Each row is a point. The last column is the point's height on a tilted bowl or saddle (a function of degree 2), plus a little noise. Count its main directions that bend up, bend down and stay straight.
(in the rows, 128 means zero)

Points (11 x 3):
[[108  91 104]
 [ 80 100  90]
 [134 108 111]
 [ 86 123  96]
 [162 172  91]
 [138 230  48]
 [177 132  97]
 [ 93  30  63]
 [104 151  99]
 [120 139 108]
 [114 160 100]]
Directions: 0 up, 2 down, 0 straight

Points (18 x 4):
[[ 85 104 111 109]
 [249 166  84  86]
 [134  54 151 184]
 [129 106 166 148]
 [ 98 190 103 152]
 [148 148 128 163]
 [198 105 154 191]
 [ 72 118 154  97]
 [164 133 144 170]
 [177 163  89 139]
 [159 145 108 162]
 [186  86 145 217]
 [ 60 159 169 125]
 [ 80 102  95  94]
 [159 165 113 155]
 [145 169  66 114]
 [149 142  81 146]
 [ 58 105 107  65]]
Directions: 1 up, 2 down, 0 straight

Points (17 x 4):
[[126  99  53 169]
 [174  90 195 164]
 [176 131  89 137]
 [129 167 152 151]
 [154 104 158 144]
 [ 80 157 130 164]
 [147 123 118 136]
 [116 144 168 154]
 [ 83  72 154 192]
 [119 113 171 154]
 [215  91 166 161]
 [115 214 108 184]
 [ 88 185 120 174]
 [194 151 127 142]
 [ 98 176 192 183]
 [135  78 178 167]
 [ 65  72 100 209]]
Directions: 3 up, 0 down, 0 straight

Points (17 x 4):
[[116 144 142 154]
 [180 175 142 112]
 [ 97 126 120 172]
 [180 215 122 116]
 [200 105 163 157]
 [140 104 125 161]
 [214 130 198  82]
 [185 154 136 125]
 [179  86 148 183]
 [ 91 153 157 172]
 [177 136 179 101]
 [209 130  64 142]
 [128 127 163 138]
 [ 84 153 101 188]
 [108 104 123 167]
 [ 63 119 122 201]
 [104 224 152 197]]
Directions: 1 up, 1 down, 1 straight

Points (25 x 5):
[[159 153 179  83 123]
 [ 82  81 117 108 110]
 [141 142 175 101  95]
 [144 142 176 122  93]
 [191 180 157 188 105]
 [ 59 137  86  98 104]
 [ 67  80 115 142 129]
 [ 78 142 149 115  68]
 [109 147 179  94  82]
 [168 141 133 175  66]
 [216 137 173  88 175]
 [125 123 156 134  73]
 [100 128 118 127  67]
 [167 133 132 176  67]
 [ 48 163 194 125  78]
 [117 133  79 118  67]
 [131 136 183 127  87]
 [ 87  75 196  58 115]
 [148  65 145  99 129]
 [ 64 112 138 219  94]
 [133  94  16 145 122]
 [110 168 139  75  86]
 [188 182  32 102  73]
 [134 164 185 112 104]
 [162 103 158 178 100]]
Directions: 2 up, 0 down, 2 straight

Points (25 x 5):
[[113 152  86 117  87]
 [185  90 130 203 116]
 [167 109 140 110 123]
 [144 133  52 156  66]
 [154 157 190 166  88]
 [142  61  88 165 122]
 [ 73 169 137 102 136]
 [104 172 139 139 103]
 [173 139 143 173 112]
 [110 211 153 201  84]
 [103  47 204 108 109]
 [107 189 138 118 150]
 [157  58 158 191  69]
 [156 132 112  73 143]
 [207 131 145 130 115]
 [211 119 196 145  58]
 [ 90  89  86  58 179]
 [101  92 111  42 221]
 [147  92 102 100 132]
 [125 153 149 195  51]
 [109 117 199 109 113]
 [164  57 120  91 153]
 [132 130 155 169  69]
 [119 121  85  88 118]
 [ 71 158 124  92 138]]
Directions: 2 up, 2 down, 0 straight

Points (25 x 5):
[[121  89  96 199 142]
 [ 54 188 113 186 143]
 [197  92  99  68  28]
 [204  74 171 122  56]
 [160 120 151 160 131]
 [146 140  65 128 110]
 [175 171 111 151 108]
 [144 172  84 200 121]
 [101 167 137 147 149]
 [141 126 110 117 123]
 [129  87 121 154 141]
 [ 86 125 163 129 151]
 [162 129  58 161 123]
 [106 124 142  63  83]
 [113 101 192 151 123]
 [ 96  69 200  74  48]
 [148 108 138  89  90]
 [110 116  98 166 151]
 [ 94  72  38  79  33]
 [178 108 146 112  92]
 [ 93 106 113 199 148]
 [128 127 102 181 152]
 [108 128  83  87  97]
 [ 80 162 108 110 135]
 [ 23 223  99  85  95]]
Directions: 0 up, 3 down, 1 straight

Points (48 x 7):
[[189  69  86  56 110 158 122]
 [ 25 150  34 126 128 126 114]
 [134 127 143 152  60  96 143]
 [152 223 125 155 179 117  91]
 [126  86 122 178 171 152 123]
 [229 106 148 121 108  91 194]
 [179 192 133 109 170  82 131]
 [166 121 120 101 160 169 143]
 [ 75  59 114 157 127 100  82]
 [ 96 112  49  81  88 170  80]
 [123 135  78 102  73  76 113]
 [ 80  83 120  18 116  63 106]
 [171 158 153 108 123  60 187]
 [ 77 134 120  73 112 131  99]
 [ 88 156 183 163 122 105 185]
 [109 133 161 172  92 175 131]
 [149  80 125 123 121 210 114]
 [136  86 182  93 147  77 206]
 [124 134  96  86 107  78 117]
 [ 80 141 119 145  90 128 128]
 [ 88  57 145 146  57 180  13]
 [111 134 197 160 155  74 238]
 [144 179 163 163  87  48 227]
 [ 85 120 119 155 117 104 136]
 [125 130 166  84 127 122 148]
 [117 138  85  89  80 118  97]
 [189 107 113 164 108 175 122]
 [100 154 112 149 100 112 140]
 [155 109 119 143 137 221 134]
 [135 155 154 114  63 108 141]
 [149 154 128  59 162 153 124]
 [181 172 167 162 129 150 164]
 [144 156 164 131 156 121 163]
 [132 168 109  87 128 193 115]
 [179 107 160 113 110 166 155]
 [168  84 113 129  85  89 113]
 [151 158 111 116 121 146 117]
 [148 141 135 200 181 127 176]
 [122  96 185 160 180 155 171]
 [ 78  96 179   7  89 125 121]
 [174 137 125 131  44  85 140]
 [114 137  86 122  78 106 113]
 [ 76 176 171 145  97 126 156]
 [145 136 209  85 101  88 196]
 [190 135 127  95  78 129 134]
 [ 91 141 171 155  69  82 178]
 [128 167 121  57 105 107 103]
 [115 115  54 122  68  80 102]]
Directions: 2 up, 1 down, 3 straight

Points (47 x 7):
[[183 104 155 135 174 126 147]
 [ 99 174 124 160 129  87 146]
 [107 121  57 126 115 136 169]
 [146 164  36 165 145 147 179]
 [137 198 191 150 151 116 151]
 [156 113 114 151 144 139 138]
 [109 105 161 201 211 172 170]
 [164 147 143 178  83 124 135]
 [101 135 175 121 146 133 147]
 [113  97 188 172 155  74 144]
 [143  83 143 117  66 154 158]
 [129 115 123 166 124 107 133]
 [169  93  84 122  94 108 158]
 [107  80  60   7 117 209 249]
 [ 74 171 216 120 191 101 184]
 [ 58 123 188 156 152 184 179]
 [156 194  54 156  85 109 183]
 [148 123  69 231 148 192 184]
 [108 123 142 135 169 101 140]
 [117 151 150 132 130 105 136]
 [205 139 168 115 108  34 170]
 [107 165 160 144 143  63 148]
 [109  77 170  75 148 141 170]
 [100 159 117  96 153 162 162]
 [195 146  59 202 120 190 187]
 [107  89 164 164 130  61 146]
 [138 137  83 103 213 138 174]
 [150  78 143 118  30  61 177]
 [130 102 179 117 159 114 145]
 [135 190 120 109 176  79 170]
 [150 126 172 187 134 141 135]
 [168 121 150 117 129 115 139]
 [172 159  87 151 241  77 189]
 [140 100 127 160 106 104 135]
 [133 113 123 155 157  80 136]
 [132 166 159 136 217 145 161]
 [ 60 160 121 117  92 124 173]
 [148 113 156 152 187  84 141]
 [126 127 174 172 169 171 148]
 [144 121 232 152 210 100 174]
 [157  72 213 113 138  97 164]
 [153 141 161  62  55 162 184]
 [ 98 111 161 116 135 105 147]
 [156 146 142 129 151 110 138]
 [140 109 187 158  69 129 147]
 [145  72 136 143 110 145 144]
 [ 51 109 100 122 155 110 175]]
Directions: 6 up, 0 down, 0 straight

Points (46 x 7):
[[158 112 177 152 109 136 115]
 [141 168 147 156 186 114 148]
 [138 204 149 110 133  91 136]
 [  7  64  93 166 123 152 121]
 [163  74 164 129 141  99 131]
 [134 142 212 199 135  97  85]
 [128 115  61 162 147 217 102]
 [107 180 189 117 126 170 136]
 [150 113 164  63 113  71 131]
 [137 171 211 178 182 161 197]
 [184 163 167  97 210 108 210]
 [165 102  97 107 151  25 236]
 [ 94 141  74  91 153  68 137]
 [144 122  87 105 155 127  95]
 [150 143  58 180  51 181 168]
 [111 111 131  85 160  91 120]
 [143 112 228  88 128 186 115]
 [127 154 139  99 105  28 133]
 [128 125 102 166 162 138 116]
 [111  38  89 119 134 143 126]
 [ 91 118 147 140 171 165 106]
 [ 87 121 207 101 106 142  96]
 [ 46 114 130 165  86 116  58]
 [191 107 165 223 189 119 157]
 [102 175 199  95 104  82 108]
 [ 74  95 150  67  66 149  44]
 [129 146 153 214 182 119 108]
 [ 82 154  94 113 102 158  62]
 [ 83 164 190 150 126 187 141]
 [154 135 114  88  84 102  93]
 [201 171  88 121  83 148  72]
 [121 134 174 133 193 106 145]
 [ 77 158 192 140 190 105 122]
 [101 138 185  82 155 182  97]
 [134 118  91  99  86 148  69]
 [ 66 135  69 115 196 141  86]
 [117 134 134 139 143 129 105]
 [178 155 114 155  81  66 128]
 [107 151  95 139  67 142  97]
 [ 43 124 159  94  91  89  41]
 [ 95 202 107 109 159 194  75]
 [137 167 157 166 138 106 111]
 [ 90 142 152 136  52 121  70]
 [111  63 155 114 175 124 107]
 [132  98 177 203 127 128 113]
 [172  84 108 157 159 150 125]]
Directions: 2 up, 1 down, 3 straight
